Rows are points. Each copy is the shape, with its points in the same order, turned, moved and blurred by noise. Some copies are also mirrored. Which?
(in the rows, 128 means zero)

Shape (7 x 2):
[[182 103]
 [118 149]
 [169 139]
 [140 148]
 [108  82]
 [120  91]
 [107 132]]
Copy 1 (7 x 2):
[[ 87 149]
 [158 134]
 [123 167]
 [149 146]
 [111  86]
 [113 101]
 [148 107]]
Copy 1 is: mirrored
Copy 2, 7 rows:
[[189 143]
 [112 153]
 [163 167]
 [133 169]
 [133  93]
 [136 105]
 [102 137]]
Copy 2 is: only turned
Copy 3 (7 x 2):
[[107 174]
 [136  97]
 [ 95 136]
 [115 114]
 [182 151]
 [161 148]
 [151 107]]
Copy 3 is: only turned
Copy 4 (7 x 2):
[[157  85]
 [125 153]
 [163 118]
 [140 139]
 [ 84 100]
 [100  98]
 [105 140]]
Copy 4 is: only turned

Shape, 8 rows:
[[131 119 147]
 [176 107 152]
 [114 132 155]
 [112 139 109]
 [107  99  46]
 [ 91 101 138]
 [146 110 119]
 [113 150 107]]
Copy 1:
[[126 118 122]
 [ 89  89 112]
 [156 116 138]
 [130 155 138]
 [109 215  87]
 [159 137  99]
 [102 129 110]
 [129 166 147]]
Copy 1 is: mirrored
Copy 2:
[[144 150 154]
 [167 187 132]
 [145 134 169]
 [132 112 131]
 [ 76 115  80]
 [104 139 167]
 [138 155 121]
 [138 102 131]]
Copy 2 is: mirrored
Copy 3:
[[130 132 162]
 [ 86 117 188]
 [143 132 166]
 [144 110 119]
 [103 124  64]
 [140 167 140]
 [ 98 114 138]
 [154 109 121]]
Copy 3 is: only turned

Shape, 10 rows:
[[164 139 165  96]
 [ 90 119 172 135]
 [173 135 151 128]
 [133 144 123 184]
 [ 75 117 115 145]
 [ 96 144 125 158]
 [139 146 144 117]
 [111  88 113 151]
 [166 152 151 115]
 [186 143 147 128]]
Copy 1:
[[118 183  90 101]
 [ 61 142 122 154]
 [135 177 115 119]
 [129 158 183 143]
 [ 81  97 153 135]
 [ 96 136 163 132]
 [105 161 122 111]
 [124 106 141 153]
 [122 179 117 101]
 [151 188 115 110]]
Copy 1 is: mirrored
Copy 2:
[[ 94 114 162  84]
 [111 110 173 173]
 [122 121 151  86]
 [165 117 119 137]
 [113 128 121 190]
 [124 109 111 168]
 [104 117 142 114]
 [131 172 135 165]
 [114 110 137  90]
 [125 118 146  77]]
Copy 2 is: mirrored
Copy 3 (10 x 4):
[[151  83 158  99]
 [136 156 172 139]
 [157  82 126 128]
 [157 129  96 169]
 [108 167 122 137]
 [152 161 116 150]
 [153 111 129 109]
 [ 95 140 116 146]
 [167  83 135 108]
 [162  71 121 122]]
Copy 3 is: only turned
Copy 4, 10 rows:
[[121  74 114 144]
 [138 133 167 169]
 [115 102  97 149]
 [145 174 104 148]
 [146 172 173 125]
 [168 168 136 147]
 [145 108 120 138]
 [112 170 151 118]
 [135  96  97 139]
 [120 100  82 142]]
Copy 4 is: only turned

Shape (10 x 6):
[[ 86 160 127  98 141 124]
 [133  95  84 138 125 133]
 [161  95 132 122 117 190]
 [165 143 143 111 141 140]
 [124 138 146 122 127 132]
 [166 167  95 206 131 183]
 [ 98 151 147 127 119 105]
 [162 146 153 101 125 122]
 [157 107 159  99 170 131]
 [141 162 150 101 114 132]]
Copy 1:
[[182 133  86 179 131 142]
 [150  97  98 115 151  82]
 [154 113 158 114  97  93]
 [158 150 150 146 141 121]
 [163 133 119 146 130 145]
 [188  56 190 127 185 119]
 [159 131  94 152 141 163]
 [141 157 141 152 130 137]
 [171 180 132 120 126 106]
 [141 137 135 172 130 148]]
Copy 1 is: only turned
Copy 2, 10 rows:
[[108 130 141  79 103 161]
 [136 111 140 169 129 137]
 [ 99 156 110 181 123 110]
 [121 154 115 111 111  98]
 [111 146 134 106 133 134]
 [122 101  35 141 168 117]
 [106 134 149  81 147 145]
 [110 151 132  97 117  90]
 [146 183 139 126 103 115]
 [ 86 144 130  93 119 103]]
Copy 2 is: only turned
Copy 3 (10 x 6):
[[108 167  83 146 122 114]
 [151 103 132 186 140 121]
 [170 154 170 159 181  91]
 [147 151 118 118 169 120]
 [115 147 125 127 141 113]
 [205  90 141  97 118  74]
 [ 89 130 120 124 119 120]
 [121 145 115 104 179 125]
 [145 174 142 132 168 154]
 [110 152  99 112 166 100]]
Copy 3 is: mirrored
Copy 4:
[[137 119 162 132 183 115]
 [116 132  84 131 144 161]
 [144  88  88 102  95 131]
 [170 121 125 142 115 115]
 [139 126 148 127 130 123]
 [175  84 120 157 104 221]
 [123 140 179 136 145 130]
 [158 130 137 152 111  96]
 [179 149 111 108 124  97]
 [147 109 156 151 117 104]]
Copy 4 is: mirrored

Shape:
[[158 145 157  84 143 138 158  63]
 [140 114 123 124 128  96  73 128]
 [169 116  86 129 138  82 146 131]
 [126 128 112  78 175 129 132 148]
 [115 136 149 153  81 150 145 132]
 [131 132 148 145 168 107 123 115]
 [100 103 118  77  85 102  93 116]
 [ 91 181 160  99 145 113  92 129]
 [136 137 156 103 122 130 144  91]
 [ 89 115 126 158 122 104 122 150]
 [140 110  98 158 111 138 143  60]]
Copy 1 (11 x 8):
[[144 140  47 141 140 101 120 141]
 [129 103 136  99  93 154 164 156]
 [170 102 142  94 120 151  88 133]
 [132 130 105 138  92 172 121  95]
 [106 124 165 147 156  98 139 137]
 [131 129 128 125  77 112 119 145]
 [ 93 132 118 102 137 183 164 161]
 [120 164 120 177  82 151 163 164]
 [120 132  92 141 138 113 128 149]
 [ 97 139 182 114 106 135 120 146]
 [142 138 127  69 156  81 129 137]]
Copy 1 is: mirrored
Copy 2 (11 x 8):
[[154 137 105 151 166  94  64 163]
 [127  91 154 135 108 157  98 110]
 [106 140  93 144  79 150  76 117]
 [138  84  82 151 110 101 100 100]
 [130 129 114 118 130 148 162 184]
 [123  96 103 160 151 169  93 135]
 [173 128 166 146  98 121 139 109]
 [159  52 135 178 130 131 118 158]
 [151 131 115 146 148 117  99 162]
 [133 104 108 151 112 184 155 128]
 [ 86 183 131 156 151 140 117 142]]
Copy 2 is: only turned
Copy 3:
[[132 108 140 168 168  61 133 149]
 [131 151 110 129 115 150  97 183]
 [132 123 141 147 164 181 143 172]
 [151  66 108 119 134 129 128 170]
 [115 151 130 108 119 121 138  86]
 [100 106 106 160 139 137  99 142]
 [163 169  82 103 119 113 141 176]
 [121 110  77  92 149 100  72 142]
 [133 124 123 147 149  88 129 131]
 [110 136  84 117 118 172 130 120]
 [ 78 158 139 158 139 117 176 153]]
Copy 3 is: mirrored
Copy 4:
[[176 136  98  99 163 157 157 168]
 [108 139  70 159 106 133 128 108]
 [130 104 117 163 119 163  77 136]
 [ 96 144  94 150 193 150 105 146]
 [ 89 111 132  80 116 116 145 128]
 [138 153  93 130 131 100 110 143]
 [ 98 121  74 120 141 166 134  69]
 [115 120  81 135 182  80 156 104]
 [145 123  91  92 149 143 144 145]
 [ 82 128 112 115 119  94  85 103]
 [153 158 149  97 102 162 126 112]]
Copy 4 is: only turned

Shape (13 x 9):
[[154 150 139 146 134 175 148 112 109]
 [122 122 149 123 141 158 147 119 154]
 [ 88 136 122 120 148 143 164  81 153]
 [148 192  86 139 137  71 116 136 113]
 [101  78 107 125 132 136 143 116 177]
 [122 146  82  97  91  84 105 120 118]
 [121 106 119 157 144 138 170  99 133]
 [114 138  64 123 142  81  88 142  64]
 [128 158 115 175 119 148 116 116 131]
 [ 97 129 120 121 150  67 103 135 115]
 [125 115 110 128 165 190 152 113 172]
 [112 131 110 146 133 158 171 162 115]
 [163  93 114 121 124 159 158 104 167]]
Copy 1:
[[160 148 111 174 105 110 146 143 136]
 [142 157 119 116 140 105 158 129 140]
 [141 157 123 114 179 111 118 164 143]
 [106  64 136 159 138 112  74 105 156]
 [148 169 105  75 159 110 113  97 128]
 [ 89 104 135 101 111 111  69 121 134]
 [161 149  93 127 160 127 125 134 121]
 [ 87 125 150 166 123 151  49  77 134]
 [136 136 106 166 131  70 111 115 128]
 [ 82 117 156 125 166 133 107  89 129]
 [181 180 110 110 145 101 136 125 176]
 [126 152  72 142 125 131 126 117 164]
 [193 139 106  91 113 106 137 126 137]]
Copy 1 is: only turned
Copy 2:
[[126 116  61 125 119 140  93 125 129]
 [155 138  87 118 136 106 128 117 128]
 [159 110  74 140 145 105 168 106 116]
 [125 113 135 182 147 185 138 170  96]
 [148 131 132 117 142  91 156  76 111]
 [ 81 120 143 138 156 149 177 158  99]
 [150  99 101 141 101 116 132  95 107]
 [ 78  74 166 186 166 146 133 154 122]
 [117 136  87 158 126 168 124 111 135]
 [138 102 168 167 151 129 161 152 143]
 [161 133  78 123 160 100 106  72 107]
 [117 131 100 166 116  90 102 123 104]
 [147 131 102  82 130 115 116  89  88]]
Copy 2 is: only turned
Copy 3:
[[118 161 135 107  73 150 122 132 135]
 [136 154 130 115 136 156 143 126 140]
 [120 192  95 139 143 153 146 155 130]
 [109  99  92 125  92 127  82 219 132]
 [117 138 101 137 170 119 153 118 121]
 [105 123  90 132 131  77  92 185 171]
 [126 162 107 142 122 145 118 121  96]
 [113 113 134 152 106  59  87 219 113]
 [125 130  97 143  65 131 145 148 139]
 [158 116 118 148 144 100 102 202 122]
 [ 97 160 126 109 137 155 176 125 114]
 [ 99 133 154 163 111 154 120 133 129]
 [102 146 102  88 137 135 131  94 122]]
Copy 3 is: mirrored
Copy 4 (13 x 9):
[[107 129 112 149 170 135 102  98 129]
 [120 153 156 141 132 118 111 102 131]
 [122 128 176 175 127 124 148 105 153]
 [172  77 100 119 164 107 156 169 130]
 [100 138 200 130 102 126 129 139 122]
 [155  76 124  98 106 149 164 148 124]
 [ 83 136 150 163 139 116 135 135 135]
 [133  85 111  73 158 153 173 185 169]
 [129 122 137 144 182 146 134 133  98]
 [149 135 134  90 133 115 185 162 150]
 [103 130 196 149 149 119  87 108 141]
 [121 147 132 153 144 150  92 161 150]
 [ 83 111 162 137 111 108  92 109 109]]
Copy 4 is: mirrored
